Each row of a before or after table is a point. One or more steps were done to the points. Then noise was added and the rows were shuffled. The steps act on columns, c1 being the first. What was done? A step turns or swaps two columns, mirrors them in a line or flattens them onto one, adds a multiple of one to another, or multiplies or shifts one. Angles are multiples of 10 degrees, from the lower column toward the higher: turns from -170 to 170, lines from 10 to 170 but not 90. Use the fewest steps. Two steps may share a column if one is a turn and the other turns, adds or multiplies; they go together, in the order done. Otherwise the lowest column goes first.

Before (13 x 2):
[[-21  -3]
 [ 95  20]
 [ 37  -4]
 [-29 -29]
 [ -7 -34]
 [-20  22]
 [-16 -20]
 [ -6  23]
 [ -8  -9]
 [ -2  20]
 [-30 -22]
 [-32  15]
 [-27 -14]]
After, 13 rows:
[[-15 -25]
 [ -3 -11]
 [-16  20]
 [-37  14]
 [-35  25]
 [ 80  19]
 [-22  26]
 [ 35  -9]
 [-18  -5]
 [ 14 -33]
 [ -1 -19]
 [ -7 -30]
 [-17 -15]]
Steps: add -0.7 times c2 to c1

Before (8 x 8):
[[-28   2 -16  52  -8  49  -2 -68]
 [-13   4 -20 -56  -4 -40  57 -27]
 [ 84 -54 -18  -9   4 -28  43   9]
 [-36 -29 -35  13   6 -47 -10  36]
 [ 11  17  -3   8  -7 -20  30  -3]
 [-16 -14  -2   2  35 -39 -17   3]
 [-44 -24  59 -28  38  -8  42  -3]
 [ 15 -15  13 -17 -32 -45 -40  42]]
After:
[[ 13  17  -6  29 -11 -20   0  -8]
 [-44 -24  94  23   1  -8  59   3]
 [ 15 -14  19 -45 -21 -46 -25  45]
 [-16 -14  -3 -14  33 -38  14   7]
 [ 84 -53 -30  32 -17 -28  24  24]
 [-36 -30 -57  -3  15 -47  -7  46]
 [-29   2 -27  24  24  49 -39 -68]
 [-14   4 -34  21 -53 -41  56 -28]]
Steps: add -0.3 times c2 to c8; multiply c3 by 1.6; turn c4 and c7 by -60 degrees; turn c5 and c7 by 40 degrees

Before (8 x 12):
[[-15  46  35  51  12  53 -80  -9 -44 -82  22  92]
 [ -5 -44 -25  11 -50  -5  21  26  47   8   3  20]
 [ 53  -7 -21  52 -38 -25 -22  14 -21 -12   3  -3]
 [ 27  15  11  49  35  64 -60 -22  -4 -58  16  50]
 [ 56 -28 -32 -20 -60 -20  -9  41  14 -35   0 -12]
 [-18 -52  32 -26  27  28  41  33 -31  27  41  35]
 [ 53  21 -21   2 -50 -40 -12 -22  25 -33 -25  14]
 [-25 -57 -11 -24  40   8  12  62 -21  38  -8  29]]
After (8 x 12):
[[ 54  -5 -29 -17 -63 -27  -7 -55  18 -15  30  -3]
 [ -1   4 -24 -28 -46  -2  22   0  48  -4  44  22]
 [ 29  14   7  20  34  71 -64  19  -5 -78 -20  37]
 [-19  42  35 -29  24  34  43 -18 -33  41  50  33]
 [ 51   4 -24 -28 -32 -22 -17  22 -20 -41   7  -1]
 [-20  -6 -16 -60  41  11  13 -31 -22  43  54  25]
 [-13  26  35  12  12  72 -74  -7 -40 -96 -48  75]
 [ 50 -32 -25  20 -54 -37  -8  -4  27 -23 -25  22]]
Steps: turn c2 and c11 by -90 degrees; turn c4 and c10 by -40 degrees; turn c4 and c8 by 120 degrees; turn c6 and c12 by -10 degrees

Before, 13 rows:
[[-32   2  -4 -27 -25  -6  31  -6 -16  10  -6 -21   5  38 -27  19  -5  -4
   17  33]
 [-32  -4 -21  29  -7  12  21  17  24  -2   6 -13   9  30 -32  18   5  -4
    8  21]
 [-17 -19 -10  -4 -21 -11  29  15  30  34  -8   9  29 -11  70  15  -9  -8
   -3  16]
 [-39 -95   3 -10  31   2  20  -2 -53 -21  13   4  22  44   3  -4   0   7
  -22   5]
 [ -9  26 -16   7 -36 -34  21  24  22  40 -10  35   4  11 -28  12 -10 -30
  -17  17]
 [-22  23 -20  -5 -13 -24 -49   4 -14 -71  -9 -12  11  39 -21  13  19 -26
  -30  17]
 [ 46   5 -12   0 -34 -27 -84  11  -8  12  11  20  23 -63 -28 -28  11  -2
  -21  16]
 [-26   7 -12 -18  -7 -30  24 -44  22  17   2 -13   9  33 -12  -3 -10 -28
  -19 -36]
 [ 12 -17  15 -20 -39 -14  26  10  18  32 -21  16  56  43 -18   7  -3 -27
  -30  28]
 [  4  24  32   1  12  -7  26  29  -2  11  -6  -3   9 -55 -29 -18  23 -32
  -23 -90]
 [-38  27 -18 -26 -32 -11  33  25  18  37  10 -11  11  25 -21  -4   5  56
   11  15]
 [-18  11  34  11 -35 -18  25  -4  10  36  -9  22  39  41  26  17  -7  -4
    0  22]
 [ 10  11 -16  -3  -8 -29  36   3  18   8   4  15  20  23 -13  -8   5  -8
    5  32]]
After, 13 rows:
[[-31  -7  -1 -20 -10 -29  20 -43  26  25   5 -15   0  -8 -11   1  35 -14
  -18 -37]
 [-30  -1 -12  26  -5  10  25  16  21  -5   0 -13   7 -19 -30  26  25  10
   10  18]
 [-16  -8  -9  -7 -21 -11  29  24  25  37 -11   8  27  16  66  14  -7  13
   -2  15]
 [-36 -88   2 -12  33   0  22  33 -54 -24  16   2   7 -21   2  -5  40  18
  -18   6]
 [-22  20 -11  -2 -12 -26 -46  -5 -16 -68  -8 -11   4 -34 -18  21  25 -57
  -23  17]
 [ 11   8   4  -4 -13 -29  36  -5  21   9  -1   9  13 -15 -11   5  19  18
    6  31]
 [ 45   7   8  -1 -38 -30 -82   9 -11  10   9  17  38  26 -25 -16 -57 -61
  -19  14]
 [ -4  36 -11   5 -34 -36  16  15  22  41  -9  33  -4   3 -31  13  17 -18
  -16  13]
 [ 10 -11  -1 -20 -43 -18  21  16  17  29 -20  16  44 -19 -21  -5  37 -10
  -32  28]
 [  4  30  12   2  17  -7  26  21  -3  10 -10  -3  29  13 -31 -31 -60 -15
  -26 -90]
 [-39  36  -5 -26 -31  -8  28  12  19  40  11 -12   5 -17 -26  -1  19  78
   12  14]
 [-31   3 -11 -27 -26  -7  29  -3 -21   6  -4 -18  -3 -13 -26  13  36  18
   16  35]
 [-22  10   2  13 -39 -20  26  -7  11  39 -10  21  24 -12  26   2  34  12
    0  21]]
Steps: turn c2 and c8 by -20 degrees; flatten c3 and c16 onto the line at 120 degrees; add 0.7 times c7 to c18; turn c14 and c17 by 120 degrees; add -0.3 times c17 to c13

Before (12 x 64):
[[  3   6  29 -20  -4 -50 -16   0   1 -30  28 -11  -6  -2 -22 -53   1   9
  -21  20 -37 -61  -7 -12 -50  15 -26 -16 -23  19 -19  26  58  20 -13  16
   29  -5  13 -14   6  20   3  28  10  44  22 -26 -14 -13  32 -57  11  32
  -16  27  30  27  -1  16  20 -15  18   8]
 [  0   6   3 -12  13  33  13  40 -18  31 -20  18 -27  77 -16 -45 -27  19
    0  39  10 -16   4   1 -45  55  51 -34 -41 -25  -4 -18  13 -62 -26 -32
   -3  36   1  24  32  -3  -7 -12  29  37 -45 -43  41 -47 -11  61  -3 -31
   -3 -16 -29 -23  28   4  37  39  38  32]
 [ -1  10  22 -41  20 -43  -3 -35   0  12 -22  30 -13  -1 -11 -12  28 -13
   -6 -11  18  -2   3 -38  -3 -22  19 -22  -9 -13 -43  42  -1 -70  35   4
  -49  14  37   9 -15  33  21  52  -5 -18  13  -4  19   4 -19 -52  -2 -21
  -41   9 -39  42  20  -2  31 -29 -17   6]
 [  7 -21  17 -49 -12  -5 -20  15  16  43 -22  14  36  -8 -20 -19  19   5
  -52  35   0  29  -2 -69  12  10   5 -10 -26  -7  -5  11   3 -15 -56  11
    1 -35 -20 -38  61  33  24  83 -41   3 -28  15 -12 -59  24  11 -27 -36
  -19  -7 -53  14 -22  21   1 -38  -9   8]
 [ 33   8  -6 -35  17 -26 -10  21  29 -16 -12 -19  -2 -10  12 -30 -28 -15
   34  12 -25 -11  10  37 -42 -13 -10   0 -46  -5   8   2   8   9  45 -47
   19 -26 -20  -7   0  20   8 -10  -9  61  24  15 -47   9  -5  41  -2  -7
   35  19  33 -22  39   6  34 -66  27 -16]
 [ 46  -8   1 -33 -16  19 -16 -28 -29 -10 -29 -25   2  37  24 -64 -45  21
  -12 -19 -50 -14  -6  26  14 -12   5  20  34 -32  -2  27 -14  10  16 -17
   -5 -11  11  10 -18 -31  73   2 -53 -69  11 -10  -6 -19  -6  21  21  -3
   23 -55  13  -1  -2   9   6  59   5   1]
 [-31  16 -29   4  11 -25   4 -34  35 -36  22  17  33 -12 -68 -19   8   6
  -22   4  -7  -1   9 -33  11 -21  24 -11 -59  27  12  -4 -17 -34  40  -9
   -5 -25 -14 -19  12  16 -25  13 -17  14 -14   7 -18 -15   5  16   5  50
   35 -20 -13  13  52  -9  25   3  34 -40]
 [ 19  19 -13 -10 -27  18  40 -12 -22 -17 -24   6  40 -45  28 -16   6 -31
  -34  33 -43 -20  14 -21 -66  13  10   2 -12 -10  32  10 -34 -26   9  36
   28 -18  24  34  13  31 -11  37 -10   8 -11 -10  -7 -12  49   1   9  -9
  -28 -34 -23 -10 -22  22  40  -2 -32 -13]
 [ -1   4  59 -13   6  14  17   1  61  22 -65  52   4  34 -42  -8 -44  11
    8  -9 -14   9  -6  56  19  -1  68 -23   1  -5  -9  -6  53 -67   5   8
   -8  13   2 -16  13 -19   7  36   9  51 -28 -28   3  -1  14 -25   7  -7
    0  -6  44  -4   1  -3  16   2  10 -19]
 [  8   9   0 -95  18 -32  35   6  54 -10  20  -1 -25 -18  12 -22 -13 -12
   -2  -1 -31 -30 -28  15 -29 -32  -2   1  -5  -7  24 -36 -26 -19 -12 -17
  -11  -6   0 -36  11 -27  -5 -31 -16 -47  14 -69  -8  39   6  49  31  -5
  -12 -47 -45  33   4   2  42 -21  13 -41]
 [  8  -4  13  15  -3  62 -10 -15 -33 -21   9  29   5   5  37 -44  28  31
   31 -31  24  33  33  -1  -3 -32  11   8  18 -21  36 -29  45 -30  22 -19
   29  31  22  23 -32   4  -8  23  11  13 -36 -21  15  28  39  54  11  24
  -27  26  -6  -4  -3  -7  32  12  22 -17]
 [  3 -16   5   8 -34  33 -52  23 -14 -14 -22 -26  11  45  35 -18   1  15
  -35  -8 -46  26 -12  -1   7  -9  64 -53 -15  34  16   3 -23 -47 -10  11
    6  63 -39 -29  -2  -3  31 -10  22 -24 -62  -8 -18 -36  16  14 -14 -44
    6 -11 -31  43 -33  75 -12   2  10   5]]
After, 12 rows:
[[ 11   8   3 -85   9 -32  35   9  13  12  19   2 -22 -17   9 -29   2 -11
    1   3 -31 -30  21  14 -29 -29 -64   1  -8  -8  24  44 -27 -23 -10 -14
  -12  -6  -4 -36  12 -41  16 -32 -15 -48  16 -73  -9  39   2  48  27  -7
  -12 -72 -45  31   3   4  46 -18  13 -38]
 [ -2   9  22 -11  25 -34  -6 -34  -6 -19 -19  30 -17   5 -13 -13  17 -16
   -4 -12  17  -2   3 -40  -4 -22 -44 -30  -8 -15 -41 -44  -5 -73  31   7
  -50  12  38   9 -21 -51  -2  50  -4 -19   7  -1  26   7 -21 -50  -4 -18
  -38   6 -42  40  22  -2  28 -27 -15   9]
 [ 18  16 -11  12 -30  15  40 -10  40 -11 -18   8  37 -44  26 -13  -9 -32
  -36  39 -41 -18 -10 -22 -64  12 -47   7 -10  -9  31 -15 -38 -23  13  33
   31 -14  28  33  10 -27  -8  37 -14  11 -11  -6  -1 -16  49   8  11 -15
  -24  -2 -26  -6 -17  19  39  -6 -34 -18]
 [-33  15 -27  12  -9 -30  -1 -32   2 -16  17  17  38 -12 -71 -15 -13   6
  -21   5  -4  -3  -8 -34  11 -24 -35  -6 -65  23  14   1 -16 -34  42  -8
   -7 -20 -17 -21  17  -7  21  22 -14  13 -16   6 -22 -15   3  13   2  47
   40 -42 -20   9  53  -8  23   8  36 -49]
 [  4 -22   8   5  -4  32 -55  26  16  -7 -20 -26  11  41  33 -15 -12  11
  -31 -10 -43  22  15  -1   5  -8   7 -44 -15  33  16   6 -27 -47 -13  13
    8  62 -38 -25  -6   6 -46 -11  26 -19 -60  -3 -22 -41  20  16 -14 -43
    2   8 -29  40 -33  75 -11   8   8   2]
 [ 33   7  -7  -7  20 -26  -4  24 -35  26 -12 -14  -3 -13  12 -28 -18 -10
   36  10 -24 -12 -11  37 -45 -14 -68  -4 -46  -4   7  -4  10  14  44 -53
   26 -28 -19  -8   2 -42   1 -11  -4  63  24  19 -46   7  -6  36   4   0
   33 -18  34 -23  33   8  36 -71  21 -25]
 [  8   3  17  21  -7  63 -10 -14  -8 -30   7  29   3   6  38 -49  -8  33
   34 -35  31  38 -34  -4  -5 -33 -51   5  14 -25  37  25  42 -27  21 -16
   29  32  24  24 -31   6   3  24  14  11 -40 -21  16  28  43  51  17  25
  -28  46  -4  -7  -2 -11  33   9  22 -22]
 [ 44  -5   3 -46  34  19 -18 -33  61  33 -28 -23   5  37  24 -60 -23  20
  -10 -24 -52 -11  14  22  10 -13 -57  19  35 -28   1 -25 -15  11  12 -20
  -11  -7  14  11 -20  -3 -69   2 -54 -75  14 -13  -4 -24  -8  21  24  -3
   24  -4  11   1  -2   4  16  60   9  -5]
 [  2 -20  17 -14   6  -5 -18  12   1  -7 -30  13  34  -4 -18 -15  42   0
  -49  41  -3  31   6 -69  11   8 -51 -16 -22 -10  -4 -13   0 -18 -54  12
    6 -35 -16 -42  58 -58 -22  78 -45   3 -28  20 -14 -59  20  10 -25 -32
  -20 -13 -51  13 -20  26   4 -39  -9  22]
 [  3   4  63 -23   5  13  21   3 -26  46 -64  54   6  32 -45  -5  12  14
   13 -10 -15  15   0  57  19  -4   7 -20   0  -1 -14   9  51 -70   0   3
   -5  13   3 -12  16   5   2  33   9  52 -27 -26   6  -4  19 -22   6  -8
    8 -54  45   1   5   0  15   1   6  -8]
 [  8   5  29  -1  -2 -48 -21  -5 -19 -13  33 -12  -6   0 -23 -59 -33   7
  -23  21 -34 -64  16 -12 -53  14 -84 -13 -21  16 -19 -24  60  21  -9  23
   26  -8  15  -8   3 -30  -3  29  11  49  24 -24 -12 -15  26 -50   8  29
  -12  15  30  20  -3  19  18 -11  13  -2]
 [ -1  11   4 -17   2  38   8  41  21  32 -21  15 -30  78 -14 -50   7  17
    2  43  15 -14  -3   1 -42  60 -10 -34 -38 -28  -2  18  10 -66 -27 -33
    0  32  -7  26  35  -7  13 -11  24  39 -45 -49  41 -51 -15  62  -4 -38
   -4   8 -27 -28  24   1  39  38  46  41]]
Steps: mirror c4 and c42 in the line at 20 degrees; mirror c5 and c43 in the line at 20 degrees; mirror c9 and c56 in the line at 120 degrees; turn c10 and c64 by 20 degrees; turn c10 and c17 by 70 degrees; turn c23 and c32 by -170 degrees; shift c27 by -60

Before, 8 rows:
[[ 41 -37  47 -29  24 -50   4  22  -1 -11  -1  27   3  24  21 -22 -31 -22
  -42 -19  18  16  17 -10  15  -5  24  27 -20  25  56 -44 -13 -11  30 -30
   18  12  24   5   2  30 -37 -17  -8  38  17  -8  -4  21 -15  32  46  -5
  -20   6 -36 -12  29  15   5  24  20  20]
 [ 57 -21   5 -43  15 -77 -25  40  -8  16   7   3  13   9  27 -18 -16   1
  -52 -20  52  46 -19 -33  15 -17  53 -31 -44 -29  -4 -17 -30 -13 -21  -2
  -12   9  32  36 -21  24 -10  13 -15  -4  51 -19 -22 -15 -43  55  -4  45
   -3 -18 -33   3  35  23 -21  15  -2  -5]
 [  0 -28  -5 -39  16 -60 -35  32  30  24  19   2   5  46  13 -14 -47  -4
  -45 -25  38  41 -20  16  14 -29  46  39  -7  32 -15 -15  -4  -6 -13 -13
  -29  -3  15  11 -22  -9 -24 -18 -16  25  60  16  -8  -3 -29  44  36   6
  -11 -24 -17  44  32  -2  60  22  24 -22]
 [ 17 -10  17 -15  30  -7  32  48   7  25  38 -36   6  12  -1   5 -39 -40
  -18 -23  18  22 -40  -8  -9 -24  42 -18 -46 -15   7 -18 -25   4   5   1
   17  -3  64  11  -6  11   2  22  19   5  33 -28 -14  33 -28  57 -11  12
  -30 -30 -66 -15  39  14  14   6  -8 -23]
 [-33  10  21  29  51  37  12 -39  -1  35 -41  11 -31 -37  22  47  50  35
   43  -3 -41 -37 -50   1  23  40 -42  60 -24  49  -2  22  46   9  34  25
   26 -32  -8 -47 -72 -42   9 -12  -3 -23 -26  36  16 -20 -52 -27  62  -9
   15  46  -3  19  -3 -44 -54  37 -32  11]
 [ 13   8  14  28   0 -30   6 -16 -33   2 -17 -27  58  36 -43  11 -38  17
    7 -43  45  -2 -77  21  -9 -40  17 -12  30 -36 -10  11 -39   7 -41  18
   57 -12  15 -18  -3  28  -8  11 -13 -10  10  -6 -21  -8 -39  25   0  17
  -54 -34 -40 -47  29  10  33  -3 -21  -2]
 [-10 -18  35  67  88  20 -12 -63  -3  40   5 -28 -30 -73  64  18  38  29
   21  16 -65 -68 -72   7  37  56 -77  18 -23  47  19   1  27  29  32  51
   38 -50 -10 -37 -73   8 -11 -20  31 -16  12  19  29  -3 -37 -11  47 -24
   36  40  49  16  -2 -50 -44   7 -15  11]
 [-23  36 -15  35   4  22   9 -38 -38  47 -49 -59  20  -3  19  21  16  36
   27   8 -64 -25 -64  74  19  11 -59  43 -30  45  -4  47   0  54 -28  11
   55   5  13 -79 -43 -36  30 -13   8 -23   0  70  17  -3 -34  -6  64 -33
  -35  53  47 -13  -4 -43 -48   3 -25   7]]
After, 8 rows:
[[-47  35 -14  36   4  23  10 -39 -38 -23 -49 -59  21  -4  19  21  15  35
   27   7 -64 -26 -64  74  19  11 -58  43 -29  45  -5  47  -1  54 -26  11
   55   4  26 -78 -55 -36  29 -12   8 -23  -1  70  17  -3 -34  -5  65 -33
  -36  55  46 -12  -4 -42 -47   3   1   7]
 [-25  -9  17 -15  29  -6  32  47   7  16  38 -38   5  10  -1   5 -38 -41
  -18 -24  18  21 -41  -8  -9 -24  43 -19 -47 -16   8 -19 -25   5   5   4
   18  -3  39  11  -9  11   2  23  20   4  33 -27 -15  33 -29  56 -11  12
  -31 -29 -65 -14  38  15  14   6 -51 -23]
 [-36  10  22  28  51  37  12 -38  -1 -32 -41  11 -31 -36  22  47  50  34
   41  -3 -41 -37 -52   0  22  40 -42  61 -24  50  -2  22  45   9  34  24
   25 -30  24 -47 -93 -41   9 -12  -3 -23 -25  36  15 -20 -52 -27  62  -9
   15  47  -2  20  -2 -45 -53  37  23  11]
 [ 11 -37  47 -28  24 -50   4  23  -1  41  -1  27   3  25  19 -22 -31 -23
  -43 -19  19  16  18  -9  15  -5  23  28 -19  26  56 -45 -13 -11  30 -30
   19  12  -5   6   2  30 -38 -18  -9  38  17  -7  -3  22 -15  31  47  -5
  -21   6 -35 -13  28  14   5  26 -31  20]
 [ -2   8  13  28  -1 -29   6 -16 -34  13 -18 -26  57  35 -43  11 -37  17
    7 -43  45  -1 -77  22  -9 -40  16 -12  31 -35 -11  11 -40   8 -41  20
   57 -12  25 -18  -4  28  -9  12 -14  -9  11  -6 -20  -8 -38  25   1  19
  -54 -34 -40 -48  29  10  33  -3  -2  -2]
 [-17 -21   4 -42  15 -76 -25  38  -9  57   6   4  14  10  27 -19 -17   2
  -53 -20  52  47 -18 -33  14 -15  52 -30 -45 -30  -5 -17 -30 -12 -20  -2
  -12   9  17  35 -29  24 -10  13 -16  -4  52 -21 -23 -14 -42  56  -3  44
   -3 -18 -34   3  35  22 -22  15 -26  -5]
 [-24 -29  -5 -40  16 -59 -36  32  30  -1  18   2   4  46  14 -14 -47  -3
  -44 -25  38  41 -20  15  15 -30  46  39  -7  31 -15 -15  -4  -5 -13 -14
  -28  -3 -14  11 -28  -9 -25 -19 -15  26  60  17  -8  -4 -28  45  35   5
  -11 -23 -17  44  32  -2  60  22 -25 -22]
 [-40 -17  36  69  89  22 -12 -63  -3 -10   4 -29 -31 -72  64  17  38  29
   21  16 -65 -67 -72   6  36  56 -77  19 -22  47  17   0  28  29  31  50
   36 -50   8 -36 -94   7 -11 -21  32 -16  11  19  28  -3 -36 -10  47 -24
   36  38  48  15  -2 -50 -44  10  17  11]]
Steps: turn c1 and c10 by 90 degrees; mirror c39 and c63 in the line at 150 degrees; multiply c41 by 1.3

Before, 9 rows:
[[ 16 -24 -16 -28  15 -13  -3 -22   3  15   1 -24  15  -2   7   0  12 -16
   -3   2 -22 -40   5  74 -45  10  13  -1  -9  -4  14   2 -17  -6  -5 -14
    5  48   4  -8  10   4 -35  -1   8 -20  -2   0 -12   7  14   8  24 -27
   -2  -2  -2  16   6 -25 -18  -1   3   7]
 [ 16 -27 -14  15  11   6  20  15  -5   4  23  -4  18   1 -14 -16  11   9
    5  57 -21  20   2   0  11 -11   7 -17   5  -4  19  -1 -19  -5  20  26
    6  -8  34 -10   9   7 -19  -5 -22 -13 -14 -13 -14  22  22 -26   4 -14
  -13 -27 -29  -4   9   9  37   0  17   9]
 [  8  17  -9  18 -74   7  -1  -2  -2  26  -2  14  -9   3  -3  23  -3 -17
    2  -8   7   0   7  -6  10  11   9  -9 -20  -1  12  20   4   2  -6   1
    3   0  21  -4 -42 -10  -8  -4   0  -5   3  16 -25  10   2   2   1 -35
    0 -22  14 -13   6   0 -25   5  -6  19]
 [  6 -17   9 -18 -10   9  -7   9   0  20   1  16  -2  10  32  -3  -1 -14
   21  -2  34  -2  -3  22   6   4  14  12 -20  -7 -23   9 -12  -5 -15  -7
    0 -15  11  95   7 -10 -18  -1  17  -2 -23 -16 -24 -94   8   2   8   4
   -4   1   0 -11  -5   0 -15  10 -14   6]
 [  9  -3  10  16  14   1   2 -12   5  11  23   0  17  -3  -5 -18   0   1
    0  -7 -15  14  41 -13  13  12  -1  -3  19   8 -25 -36 -21  21   4 -10
    1 -12   6  12  13 -15  -5  -2 -30 -32 -21 -34  -1   5  18 -20   1   9
    2 -17   1   6  11   8 -18 -10  11   9]
 [-32  -4 -13 -17 -10   6  -6  -8   5  11   0  15  16  13   3 -19   7 -16
   -9  -8 -11  -2   4  -3  15 -14   4  13  27  -2   5  -1 -25   4   0 -11
    9   0  15   8  17 -20  -2  -4 -30  -2 -26 -11 -22 -10  21  -9   2  -1
  -23  18  22   2  27   8 -20   5 -13  14]
 [ 12   1   4 -27  -3 -15   6  15  14   0  -3  13   0 -21  -8 -18   4  82
   -6  -7  22  15   0 -10   6   3 -22   2  10   2  13   5 -19  11   5  -8
    8 -13  29  10   7  14  -6   1   0   3 -26   8 -16  18 -28  14  20  12
    6 -26   0 -12  24   7  27   6   9   5]
 [ 14 -10  -4   0  16 -27  -3  10  26  43   9 -19  -8   8  18  26  -1 -20
   -6  26  17  19  10  13  -7   8   4  -3  31  -1  19 -25 -22  13  20  30
  -25   1  26  13  15  -7 -14  91 -16 -15  -7  10  -9  18   3   1  24 -12
   -5 -11  11  -9  27   2 -18   6 -14  10]
 [ 16 -17  -8   6  -1 -15   5  12  38  17   4 -10  11  14  -5  -7 -19  -6
   -5  -2 -15 -24   1  -1  13 -17   3  12  15  -1 -22  12  64  -7  11  -4
    2 -11   9   5 -42 -11  -4   1 -28  -1  -4 -45  -4  21  19  -8   9  11
    8 -15 -35  21 -28  -5 -31 -29  20  10]]
After, 9 rows:
[[ 14 -25 -12  15  12  -8  23  16 -23   5  23  -3   0   1 -15 -16  11  10
    4  57 -22  19   2   0  10  -9   5 -17   6  -2  19  -1 -19  -7  20  28
    5  -8  30  -7   8   6 -18  -4 -24 -14 -14 -30 -14  22  22 -27   2 -19
  -13   8 -30  -6  11   9  38  -1  15   9]
 [  5 -16   5 -18  -9  -5  -6  11   3  22   0  17 -15  10  32  -2   0 -13
   20  -2  33  -2  -1  21   7   3  15  12 -19  -6 -24  11 -11  -4 -15  -7
    0 -15  19  96   7  -7 -20  -4  16  -3 -23  -4 -23 -91   8   1   7   4
   -9   4  -1 -11  -8   2 -15   8 -15   6]
 [-33  -2 -15 -18 -11  -2  -4  -9  19  11   1  13   1  12   3 -19   6 -17
   -7 -10  -8  -3   3  -5  14 -13   2  12  27  -3   4  -2 -24   4   0 -11
    9   1  22   8  17 -19  -4  -6 -32  -1 -30 -23 -21 -10  20 -10   1   2
  -22   1  24   2  27   9 -19   3 -14  14]
 [ 16 -15  -8   4   0  35   3  14  -9  17   2  -8 -34  16  -7  -5 -18  -4
   -4  -4 -15 -23   2  -2  10 -17   4  10  16  -1 -22  13  62  -8  11  -5
    0 -10   2   5 -41 -12  -3   2 -31  -3  -6 -31  -6  21  21  -8   9   9
    9  23 -33  21 -29  -4 -31 -31  20   9]
 [  7  15 -12  17 -73  -6   0  -2 -22  27  -1  12   6   3  -2  24  -3 -17
    0 -10   9   3   9  -4   9  13   6 -10 -19  -1  13  19   6   3  -5  -1
    4   1  27  -6 -42 -10  -6  -8   2  -4   1  18 -26  12   2   3   2 -36
   -1  11  13 -14   7  -3 -27   6  -7  19]
 [ 13   1   3 -31  -1  21   7  16 -27  -2  -4  13   6 -18  -7 -20   4  81
   -7  -6  22  13   1  -7   8   5 -22   3   9   1  12   5 -19  11   6  -8
    8 -14  35  10   8  14  -7  -1  -1   3 -26   2 -18  18 -28  14  18  11
    4  12   1 -13  20   8  27   4  11   4]
 [  9  -2   9  14  15   2   3 -12 -15  10  22   0 -17  -1  -5 -15   1  -2
    0  -6 -11  13  42 -14  13  12  -2  -5  18   6 -24 -35 -19  20   4 -13
    3 -13   5  13  15 -15  -5  -1 -29 -34 -23 -36   0   7  16 -21   1   9
    3   9  -1   5  13  10 -19 -11  11   7]
 [ 13  -9  -3   2  15  37  -2  12  -8  44   6 -18   2   7  18  27   0 -20
   -4  26  17  19   7  15  -6   9   4  -4  32  -1  19 -25 -21  11  23  29
  -27   3  15  11  14  -7 -11  92 -18 -13  -6  13 -10  19   2   1  25 -13
   -3   6  12 -11  26   1 -19   9 -12  13]
 [ 16 -24 -15 -29  17  10  -4 -24  -4  13   2 -26   9  -3   8   0  10 -17
   -1   1 -24 -40   4  74 -44  10  12   0 -10  -4  13   1 -18  -7  -6 -12
    2  50  -9  -7  13   6 -35  -1   9 -20  -4 -19 -11   9  15   7  25 -27
   -4  -3  -2  17   6 -23 -14  -3   5   9]]
Steps: turn c6 and c9 by -140 degrees; turn c9 and c56 by -110 degrees; add 0.5 times c12 to c39; multiply c13 by 1.3; turn c13 and c48 by -60 degrees
